Rows are points. To make a cloud, some directions were put in groups of two or more. Within a group, all points are equally far from the middle, so they leave a hole (a ring in 2 directions, a hollow ball in 3). The other directions are filled evenly. Then the cloud was stretched, turned, moved and blurred a little. Count the holes, and give their numbers of directions, smallest first.

Cloud:
[[ 38 -14   6]
 [ -8  10 -43]
 [-26  53  34]
 [ 10 -37  26]
 [ 15  59 -25]
 [ 27   7  36]
 [ 24 -25  29]
 [  7  47 -41]
 [  0  70   1]
 [ 41   1   3]
 [ 21  32  36]
 [-27  55 -14]
 [ 24   9 -45]
 [-33  -6   8]
 [-11  -7  53]
 [  1  32  51]
 [ 34  30 -28]
 [-39  27   5]
 [  6 -20  46]
 [ 36  27 -26]
 [-19 -16 -18]
 [ 29 -24 -25]]
Holes: 1 (3)

Cloud, 32 rows:
[[ -1  -5 -31  59]
 [ 19  17 -54  42]
 [-19 -26 -40  35]
 [-30 -30 -19  27]
 [-22  12 -17 -48]
 [-27  21 -42 -35]
 [ 49   9 -31  40]
 [ 49 -27  -4  11]
 [ 18  11  32 -20]
 [-39  38 -14   6]
 [ 16  18  21 -38]
 [-22  -2   8 -38]
 [ 15  25  31  28]
 [ -1  12 -30 -56]
 [-17  53  -4  17]
 [ 27  42 -51  22]
 [ 13  -6  32 -18]
 [-16  14 -51 -40]
 [ 25  55   5  -6]
 [ 17  -9  33 -11]
 [ 29  56  -3  -7]
 [-10   4 -71 -10]
 [ 19  59 -32   8]
 [-46   4  -3 -13]
 [-29  10 -10 -42]
 [ 40  34 -11 -40]
 [ 24  -6  34   0]
 [ 46 -31 -28 -11]
 [ 53  28 -27 -28]
 [ 41  34 -13 -39]
 [  4  28 -65  21]
 [ -9 -46 -23   5]]
Holes: 2 (2, 2)

Cloud:
[[ 11  23   0 -50 -53  37]
 [  7   7 -41  11  20 -56]
 [  6 -44  -7  32   7 -14]
 [ 51  29   4  15   0 -34]
 [ -2  -3  51 -27  25   3]
 [ 18  21 -21 -18  42  18]
 [-17 -24  27 -25 -22 -24]
 [ 47  -1  40   8 -17 -46]
 [ -6  21  61  -5  10   4]
 [  5  44   1 -40  11 -21]
 [ 16   0  -8  45  60 -42]
 [-11 -18 -23  62   7 -10]
 [ 43  37  18   2 -37  32]
 [-31  38 -46  44  -7 -40]
 [-22  37 -31  15  11  37]
 [ 25  28 -16 -44   9  25]
 [ 21  42  35 -14 -33 -36]
 [ -7   1  16  69  10 -43]
 [ 52  46  22 -30   4  25]
 [  1  16 -24 -19  39  22]
 [-12  -7 -42  55  19  -2]
 [ 19  16  28 -54 -28 -27]
 [ 59  -5   9 -25 -11   1]
 [-36 -13 -20  55  -6 -43]
 [ 66   6  35  -7  -7  -4]
 [ 20  19 -43 -12  -6  24]
 [ 18  -1  57 -14 -16 -46]
 [ 25 -37  24  -7  12  13]
 [-10  -8  43 -28  21  -5]
 [ 17  37  14 -58 -10 -10]
 [ 24  -5  36  51 -12 -27]
 [ 24 -10  11 -11 -45  35]
 [ 36  31 -12  19  48  -6]
 [ 43  25  31 -62 -11  24]
 [ 57   7  46 -42  -8  23]
 [ 21  10  63 -51 -20  -9]
 [-46   3 -18  -2  10 -14]
 [-17  54 -34  -6  -9  36]
 [ 18  42  50 -27 -45  31]
 [  2  24 -59  47  -5 -14]
 [ 12  -3  34 -63 -38  13]
 [ -3  42 -32  38  18  29]
 [  1  33 -45  62  14  -6]
 [ 30   7  47 -11 -23 -50]
 [ 47  24  17  22 -36   4]
 [ 16  16 -54  24 -24 -15]
 [ 30  34   1  29 -39 -33]
 [ 14 -18  41 -25  25  21]
 [-28  15   9  59   8 -45]]
Holes: 3 (2, 2, 2)

Cloud, 84 rows:
[[  0 -76   5 -11  28  13  19 -44]
 [-32 -11  -8 -43 -11 -58   2 -42]
 [-39  50  -6  -6  22  24   9  -5]
 [  1  49  23   4 -19 -35  -5 -10]
 [ 34 -49   8 -10  35 -12  23 -58]
 [ -9 -13  -6  -9  22  34  29 -57]
 [  4 -50 -16  44 -28  45  15  30]
 [-27  47  -6  25  -9 -81   5  25]
 [  9 -36 -38   1  32  17  29 -55]
 [ -7  26 -65  34  -3 -15  13 -53]
 [-41  47  -7   6  50 -66  36 -27]
 [-32 -35   6   8 -23  -3  53 -14]
 [-31 -13  28  50   9 -11  70  11]
 [  5  -3 -27  21 -20 -61  -4 -55]
 [-51  46 -33 -39  32  -3  -6 -16]
 [-11  33 -47 -28 -29 -34   0 -79]
 [ -3  59  14   8 -17 -35  -5   1]
 [-28  20   4   1  35  44  20  -5]
 [-10 -53 -50  21   0  -3  44 -19]
 [ -7  -8  22   3 -32 -40  11   4]
 [-55  63  11  35  17 -15 -11  19]
 [ 14 -61   2  25 -20  27   5  44]
 [ -8 -55   2 -17 -38   8   2   0]
 [ 25  17   7  30  65 -43  22 -70]
 [-35  -5 -26 -25  27  28  17 -14]
 [ 10 -32 -43  -1 -22  51  -9 -35]
 [ -1 -14  16 -28   2 -67  28 -45]
 [ 10  13  37 -40   5 -45  31 -78]
 [-40  14 -43 -12  28 -44 -27  22]
 [-30 -25   9  38  10  15  44  34]
 [ -5  38 -39   1  47 -26 -11 -40]
 [-46   0 -53 -16  17 -30   5 -10]
 [-21  13  -1 -26  34 -49 -13   9]
 [ 15 -31  -3  -5  15  33 -10 -71]
 [-36  19 -52   5  32 -39  16   7]
 [-40  18   8  59  47 -48  10 -17]
 [-17 -14  -4  42 -27  17  34 -23]
 [ -6 -13   4  34  52 -19   8  40]
 [-19   5   7   3  62 -30  -2  13]
 [ -6   1 -13  18  36  17  14 -72]
 [ 13  34  22  14  26 -17 -18 -18]
 [  0 -41  20  49 -19  -7  66   4]
 [-17   8 -11 -18  28 -65  -4 -10]
 [ 21 -60   5 -32  -7  27  28  -9]
 [-61  -8  12 -14  15 -12 -26 -36]
 [ 28 -27 -14   9 -38   2  -7 -31]
 [ 15 -41  -6  34 -10 -16   5 -60]
 [-22 -14  39  28  39  -1   6  50]
 [  5 -30  33  26 -11 -25  28  13]
 [-12   4 -26  21   8 -17  56  30]
 [-19 -45 -26   3 -14 -23  16 -42]
 [-28  60  -8   7  27 -45  -2 -78]
 [-39  15 -44   9  17 -21  30  27]
 [ -1   2 -16 -70   4 -24 -17 -47]
 [  6 -25 -13 -43 -25 -14  44 -45]
 [-20  30 -10  22  34 -20  65 -33]
 [-13   0  40   4 -23 -57  43   1]
 [-11   7  -4 -36  20 -61  26 -76]
 [ -3  10   2  14  -7  49  14   7]
 [-28  17 -20  62  38 -59  23   4]
 [-40  79 -27  14  22 -22  -9 -15]
 [-38  82 -14  13  31 -23  -8 -14]
 [ 10  -7 -11   4  26 -57   9   9]
 [-27  45 -26 -11  17  -1  24  17]
 [  0  16 -54  13 -11  11  31 -36]
 [-22 -24 -44  -8  46  -1   1 -16]
 [-17  10  14  -4  17 -88  17 -30]
 [-15  18 -26  27  44 -38  27  27]
 [-50   3 -15 -16  -4 -57  -3 -45]
 [-27 -34 -12   5 -41  -6  34 -19]
 [-43  19  21  18 -18  14  -1  44]
 [ 21  -8 -12  17 -16 -26 -24 -22]
 [-17  29  -2  63  28   5  39 -45]
 [ 33 -50  13  -3  -6  -7  62 -27]
 [ 34  -1 -16 -19 -30   5 -14 -17]
 [-47  32 -23 -30  21 -31  32 -45]
 [  3   0 -22  -5  16 -15   7  55]
 [-15  49  -5  22  48 -39  15 -77]
 [ 26  10 -14  40  31  25  25  22]
 [-21  -6  14 -37 -11  17  44  -2]
 [ -8  24 -30  15  35  -8 -17 -58]
 [ 17  -4 -26 -20 -28  15  38  -7]
 [ 10  -6 -23  -9  -5   6  34  38]
 [-25 -21 -26 -26 -18 -29  49 -44]]
Holes: 2 (2, 3)

Cloud:
[[-18 -64 -16  45   9 -32 -19 -11]
 [-30  14  -5 -14 -48  13  -2  27]
 [ -8 -53  -9 -26  23  35  27  -3]
 [ 37 -66 -39 -18 -24  10  47 -16]
 [ 27 -17  27 -52  28  17  30  18]
 [ -9 -44 -31  68  33  40  10 -38]
 [ 21 -10   8   7 -31   2  -3 -34]
 [ 11 -47 -55 -15  -2 -35 -17 -30]
 [-20  -9 -22 -27 -27 -20 -14  42]
 [ 29  28  28 -45   5   1  45  19]
 [ 75  -1  20 -34  32  50  24  26]
 [ 25 -42  34   0  16  49  55  18]
 [ 15  32  30 -44  -8  19  26  41]
 [ 10  15  25 -35  41 -30   0   1]
 [ 16   0 -14 -61   8  27  35  31]
 [ 23  38 -20  15 -15  52 -51  -8]
 [ 21 -23 -32  33  47  39  11 -48]
 [ 10  25  15 -25   5  37  61  17]
 [ -6 -15 -37  10  28 -12  -5  30]
 [  6  28 -18 -37   8   8 -54  27]
 [ 29 -30   0 -50  -6  27  53  -5]
 [-18  74  17 -13  14 -11  -9  22]
 [ 23 -34 -20 -10   3 -42 -44 -17]
 [ 22  30 -12  19 -22  53   7 -14]
 [-47 -28 -15 -24  13 -51  44  44]
 [ 15 -81 -24  -8  35  34  17  -3]
 [ -2   7   8 -10  42 -53  26   5]
 [-39 -12 -52   3  -6  -9  20 -14]
 [ 37  -1 -34  16  49 -20 -25 -42]
 [-31 -15 -56  -6  -2 -23  36   1]
 [ 53 -59  -9 -29  -8   2  -2  -8]
 [ -6  25   2 -74 -15 -32   7  44]
 [-28 -36 -17 -39 -27   7  14  10]
 [ 30  64  32  12  41   5 -25  13]
 [ -6   6  -6  -9 -18  40 -41   1]
 [ 37 -70  15  -3  31  26  38  37]
 [ 11 -58 -12   9  -3  39  61 -27]
 [ 37  -6   0 -33   2  -6  76  16]
 [-35 -18  -2 -19 -18  32  62  10]
 [-32 -36 -11  58   3  54 -20  -6]
 [ -7   6 -38  -8 -33  38  34  -5]
 [ 41  23 -20 -12   1 -56 -35   2]
 [ 34  61  -3  -9  25 -31  -1 -28]
 [ 38   5  10  14  32 -26  14  12]
 [-32 -27  -7 -29 -26   1  -9   3]
 [ -7  14 -32  -7  15 -57 -34 -46]
 [ 13  42  13 -17   9   1 -19  57]
 [-14 -24   0 -19  40  -7  75  41]
 [ 29 -55   7   9  -5  25 -17 -20]
 [ 18 -36  -3   8  -6 -44 -22 -15]
 [ 20  31 -19  20  43 -30 -35 -40]
 [ 12  13  20 -38  52  33  -5 -16]
 [ 35 -12  -9 -55 -12 -71 -11   4]
 [  6 -13   6 -12 -12 -73  21  27]
 [ 44 -34  -2 -53   7  21  32  39]
 [-30 -59   3  44  11 -30  -5 -33]
 [ 14 -31 -18 -22   8 -30 -36 -55]
 [ 36  20  43  -1  15  57   7  28]
 [ 31 -34   5 -29  -3  13 -30  23]
 [-27   2  -2 -10 -19  17  34  70]
 [ 46  44 -43  16   8  16  -6 -35]
 [ 10  59  21 -27  17  24  -7  54]
 [-20  -5 -53  -6  -7   3  44  -9]
 [-46   9 -16  29  14 -40  -6 -35]
 [ 51 -43   9  17  12  60  35  19]
 [ 30 -41 -33  -6  19 -49   6 -14]
 [  5 -26 -26 -59 -11 -44  -9  22]
 [ 28  16  -1  46  18  42  24 -21]
 [  9  56 -21 -21 -28 -25 -23  39]
 [ 22  52 -38 -28  -5  -2  27  27]
 [ 26   5   3  14  -4  35 -37  36]
 [ -6 -72 -24 -41  -4 -32  74  13]
 [  9 -18 -29  15 -15  44  40 -33]
 [  4  75   5  -1   4  24 -16 -26]
 [-17  -6   1  82  16  13 -20 -22]
 [ 15  29  32  -4  20   4 -61  -7]
 [  4  47  -7  -4  -9  51 -43  11]]
Holes: 1 (6)

Cloud, 94 rows:
[[  9  24  45   2 -27  13  11  -6   8]
 [-29 -17 -34  50  19  -7  35 -32  64]
 [  7  25  26   3 -10  23 -21 -32  12]
 [  0   4   3 -11  -2 -42  31 -42  35]
 [ 25 -16 -52   7  29  30   3  20   5]
 [-81  16  12 -34 -32  -4 -25  11 -50]
 [-33 -35   5 -21  34  -2  32  21   1]
 [ 10  61  28   0  15   3 -51 -16  23]
 [ 48  31 -16  -4 -28 -38 -35   0  -4]
 [-27  44   9   5  40  25   9  24 -22]
 [  4   5 -44  -2 -61  12   9  19  19]
 [  9  -2  -7 -22  13   4  32 -37 -19]
 [ -8 -23 -33 -21 -13   9  21 -37 -18]
 [ -9 -15 -47  19  19 -58 -46   2   5]
 [ 23 -16 -33  36   9  -7  60  39  -2]
 [-39  17 -48  26   9 -62 -32  -1  33]
 [-52  35   0  49 -10  -1 -26 -18  43]
 [ -7  32  -8 -24  -7  67 -17  40 -31]
 [  8 -11   4  32  38 -12  -2  31  69]
 [ 24 -30 -50  65  41 -34  -2   0  32]
 [-57  -5  21  -8  30   3   8  21 -11]
 [-63  37 -48  -5 -28  35 -10 -12 -46]
 [ 12  13 -43 -27 -10  -9   6  21 -58]
 [-12   2   4  13  -5  20 -47  53   9]
 [-16  -3   8   1 -24 -72  12 -12   8]
 [ 52 -19   2  24  57 -36   1  -2  21]
 [ 29  -5  -7 -12 -37 -16 -10 -11  42]
 [  4   8  23  11 -31 -70 -24 -10  25]
 [  7  59  29  13  25  -6 -40 -18  -2]
 [-32 -18 -20  10  55  11  47  22  33]
 [  2  39  11 -66 -13  21 -12  14  -9]
 [ -9  39 -23  28  41  25 -22 -15  62]
 [ 51 -16  -4 -23 -13 -39  52  34   5]
 [ 17  -6 -32   8  52 -67  -8 -13  61]
 [-18   2  -1   7  34 -14 -45 -31  56]
 [ -6  21  -8  12 -14   0 -58  57 -59]
 [ 14  10 -41 -11   9 -42 -20  45 -23]
 [-28 -27   2   5  17 -21 -36 -27 -10]
 [ -4  -9 -37  26  11  28  40  39 -38]
 [-17  18  19  25  60 -20 -57  -7  46]
 [-30  -7  -7  60 -11 -17  -1  27 -29]
 [-15   8  -4 -10  42 -39 -69  -8   9]
 [  3  27  12  38   9  24 -33  37 -43]
 [-28  49   9  17   9 -53 -58 -30  24]
 [-10  10 -50   3  41 -56  19   9  21]
 [ 35  18 -19 -27  -9 -40  40  25 -19]
 [-27  20  30  21 -14  -9 -42 -11  46]
 [-40  45  17  13  59 -17 -14   4   2]
 [-12 -27  -4   9   4 -16 -33 -32  21]
 [ 44 -24  16  13 -35   7 -18  19  17]
 [-43 -24 -31 -37 -20  27  26 -20   0]
 [ 12  14  46   1 -13 -50 -20  35  14]
 [-10  33   1  25 -56  46 -36  11 -12]
 [-11  15  -3 -52  -2  35 -10 -18 -25]
 [-45  57  23 -16 -43  19  14   9 -28]
 [-25  72 -17   7  -1  24 -38  -3  33]
 [-38  26  -6   7 -63 -29 -61  28 -24]
 [  8 -39   5 -14 -21  28  -4  36 -24]
 [-23  25  23   6  -1   5   3  48 -48]
 [-31 -33 -54  31  -6 -22  14 -33 -18]
 [-55 -27 -63  -8 -23 -11  43  -8  -3]
 [ 31 -40 -43  20 -24 -19  -5  48 -42]
 [ 27   3  25 -19 -17  -4 -42  41 -68]
 [ 34  12 -18  -7 -54 -50  -4  50 -12]
 [  6  28 -28  39 -11 -41   6 -35  17]
 [ 14  10 -39  -4  13 -27  61 -26  13]
 [ 20  17 -26  19 -14 -35 -32 -32 -10]
 [-25   0 -18  30  -1 -84  -5  -4  25]
 [ 23  14 -27  54  23 -17  25  25   2]
 [ 38 -41 -16  43 -10 -76   6  14  46]
 [ 36  51  35   8   7  16 -44  16  13]
 [-52  51  -3   8  51   4 -24 -16  63]
 [-15  66 -13 -22 -38 -33 -38   0  -8]
 [-59  24  -8  36  41  31 -38 -19  -2]
 [-26  12   7 -55 -22  41  36  -9 -18]
 [-52  45  22  17   8 -43 -33 -26  22]
 [ 14   8  22 -59 -21   3 -12  47 -43]
 [-37 -13 -50  31  40  16  51 -34  27]
 [-24  44 -26  13   7  49 -29  13 -46]
 [  0  21 -32  35 -42 -19 -27 -26 -19]
 [-57  -3 -51  13   0 -30 -44   7 -34]
 [-82  40   3 -42 -38  42 -10   0 -29]
 [-43  39 -26  29  30  36  23 -19  -1]
 [-44  45 -44 -24 -33  33  30   6  -9]
 [ 57  19   2   2  -7 -35 -10 -22  30]
 [-61  13 -35  16  52   8  35 -15  59]
 [-26  36  -7 -47 -60 -19   5   7 -62]
 [-42 -21 -26   9 -38  37  57  -1  -7]
 [ -2  -3 -52 -15 -14  49  23 -11 -11]
 [ 16   3  42   7 -36 -40   3  -9   0]
 [-47  18 -17   6  32  18 -54  42   4]
 [ 36  11   3  23 -21  22  20 -12  47]
 [-47  31 -21  35 -14  12 -37 -15  51]
 [ -8   1   4   3  17 -48  15 -49  26]]
Holes: 3 (3, 3, 3)

Cloud (106 x 9):
[[-38  -3  38 -13  21 -32  21 -28  15]
 [  3 -27   5  -3 -19  31 -22  36  70]
 [-13  28  -6  -9 -46  20  13  40  16]
 [ 28  33   5   3 -27  28 -14 -29   8]
 [  6  12  72  37  -3  -8 -50   7  34]
 [ -2 -31 -12  35  -7  -7  27 -53  11]
 [-22   4  -6 -21 -11 -43 -49  33  20]
 [ 12 -15 -36 -16 -12 -36 -52  11 -12]
 [-36  -7 -33 -14  25  32 -44  25  21]
 [-31 -13 -40   0  10 -45 -53  10 -57]
 [ -1  53 -27 -34  14  -6 -36  10 -16]
 [ 18 -28  21 -35 -17 -12 -10 -71  31]
 [ -1 -11 -30  13  53  -5  -2 -27  34]
 [ 35 -39  47  51  21   3 -39  -3  10]
 [ 18  12  53  35  -3 -18   8 -57  28]
 [ 30  42  14  -8  -5  20  -1 -65 -32]
 [  4  50 -25  29  12  26  -8  24 -12]
 [  6 -17 -39  -5  31 -48  -6 -52 -10]
 [ 17 -17 -16  14 -25 -20 -53  16  29]
 [  7  40  -1 -16 -12 -20  22  20  48]
 [ -7  28  11 -16 -20 -19 -20  25 -48]
 [-24 -40  39  19  36  21   9 -58   8]
 [ 28  21  14 -15 -11 -32  19 -37  24]
 [ 15  37  83   6  -6 -14   6 -40  64]
 [ 22  10  -7 -16 -12  25 -42   0 -26]
 [ 48   6   8  -4 -12  58  22 -46  36]
 [-47 -14  23  -8  20 -28 -27  -3 -15]
 [ 41  40  34 -10 -34   3  -6   1   2]
 [ 19 -31   9  26  22  13   6  38 -22]
 [ 20  -4  -7 -31 -19  30 -10 -29  -3]
 [ 30 -12  81  40 -11 -26  -2 -37  11]
 [-11  40 -21  -4 -19 -17   6   2  -9]
 [-17 -52   4  11  17 -35   1 -57  18]
 [ 40  -1  40 -25  -4 -26 -15 -35  30]
 [-10 -33  33 -26  27 -19  -8 -22 -13]
 [ 15  17 -12 -36  -4 -23 -32  25  36]
 [ 13 -70  15  51 -11 -32  -7  -9   7]
 [  6  -2  24 -15  36   7  29 -35  25]
 [ 14  71   5 -25 -13 -40 -36  24  26]
 [-25 -21  -7 -12 -19 -28 -18 -53  -8]
 [ 39  18  40   9 -53  18 -32 -33  11]
 [ 12 -28 -20  16 -38  44 -12  19   5]
 [ 24  38  75  30  -8 -21 -26 -32  15]
 [-30   8 -27 -38   0  -1  15   6 -38]
 [  1 -31  -1  35  40   7 -15  25 -31]
 [ 46  42  16 -33 -61 -15 -30  37  27]
 [  2  -9   3 -21  20 -21  -8  31  19]
 [  3  30  49   7 -29 -52 -12  11  31]
 [-11  26  55 -20 -48  23 -12 -26   0]
 [ 17  10  95  17 -18 -29  -3 -63  14]
 [  4   3 -17  28  12 -25  11  -8  20]
 [-30  22  35 -20 -19 -17 -27 -47   4]
 [-29  -4  24  17 -19 -12   5 -19  41]
 [ -9  20  16 -44 -44 -19  -8  28  30]
 [-48 -27  40 -27 -18  20  -7  25 -10]
 [-18  53   7 -35 -14 -13  41 -10  -4]
 [ 27  40  63  21 -36  46  21 -22  29]
 [ -7 -62   9 -21   1  50  11 -33  19]
 [ -5  19  84 -29 -27  25  11 -48 -27]
 [ -9   8  -3 -10  10 -58 -51  29  38]
 [ 24 -44  -6  -8  -2 -25  16 -54 -12]
 [ 43   9  20   5 -54  14  28 -20   8]
 [ 32  -4   6 -28  19 -14  -7  20  17]
 [  6  36  38 -21   4 -40 -17  45  12]
 [-12 -56 -29  23   2  33  -2 -43 -48]
 [-15 -11  59 -27 -66 -14 -35  19  15]
 [ 13  -5  38  -2 -21 -24   6 -19  32]
 [ -3   0  63 -11 -59   3 -30  15  -5]
 [  2  30  26 -46 -37  14  -6 -28   0]
 [  3  26  72 -29 -66  -5 -21   0 -34]
 [ 43  15  35 -12 -22  24   8 -51  28]
 [-26   1 -31 -34 -22  -6  10 -16 -10]
 [ -3  12 -49 -24  -3  -4 -18  35   1]
 [ 23 -24  47 -21  22 -50  22 -40 -29]
 [-52  26  40  -3  -7 -19  -2  11 -32]
 [ -2 -22   8  39  25 -56 -22  35   0]
 [ 30  -9 -16 -30   5 -31 -16   8   5]
 [  9 -15  44 -16 -24 -49 -51  10  24]
 [-45  20  52 -39 -28 -36 -32  10 -22]
 [  1 -31  16  19  20 -12  12  46 -25]
 [  7  37 -50  47   5   8 -30  40  10]
 [-20  13 -10 -51  -3  -6   3  33 -15]
 [ -6  44  48 -22 -25   1   4 -31 -31]
 [-15 -33   7  33   2   3   3  16 -29]
 [  5 -16  -7  40  51 -16   0 -16 -21]
 [ -7  48  60 -62   1  -2  14 -36  11]
 [  2  30  -8 -55 -34 -34 -24  59  52]
 [ 38 -64 -11  46 -33 -11 -27 -39   3]
 [-20   4  -8 -13 -26  77  34 -41   6]
 [  3  19  53  12 -29 -45 -12  34   2]
 [ 11  -3  48 -14 -38  40  15   1  66]
 [ 20   8  22 -26 -40 -40   1  36   9]
 [ 21 -42   9  18 -27  22 -10  37  26]
 [-38  54  17   7  29  24 -24  36  -6]
 [ 43 -50  18  30  -6  11  23  -1   4]
 [ -3 -68  -5 -23 -14 -10  11   0  35]
 [-15  34 -31 -33 -34  17 -10  43   6]
 [-34  38 -50  -6  26 -14 -54  21 -26]
 [  2 -21  19   0  -6 -12 -51  -8  -3]
 [ 10  67   2 -27   1 -58 -28   4  49]
 [-19   7 -10  12 -32  26   1  37   6]
 [ -9 -37  10  17 -13  23 -14 -52 -47]
 [-12  35 -14   4 -24  51   7  23  -7]
 [  2 -32  12   7   9 -36 -50  -8 -31]
 [ 16 -50  26 -21  36 -38  37 -28  18]
 [  2  12  49   3  22  22   0  24  25]]
Holes: 0
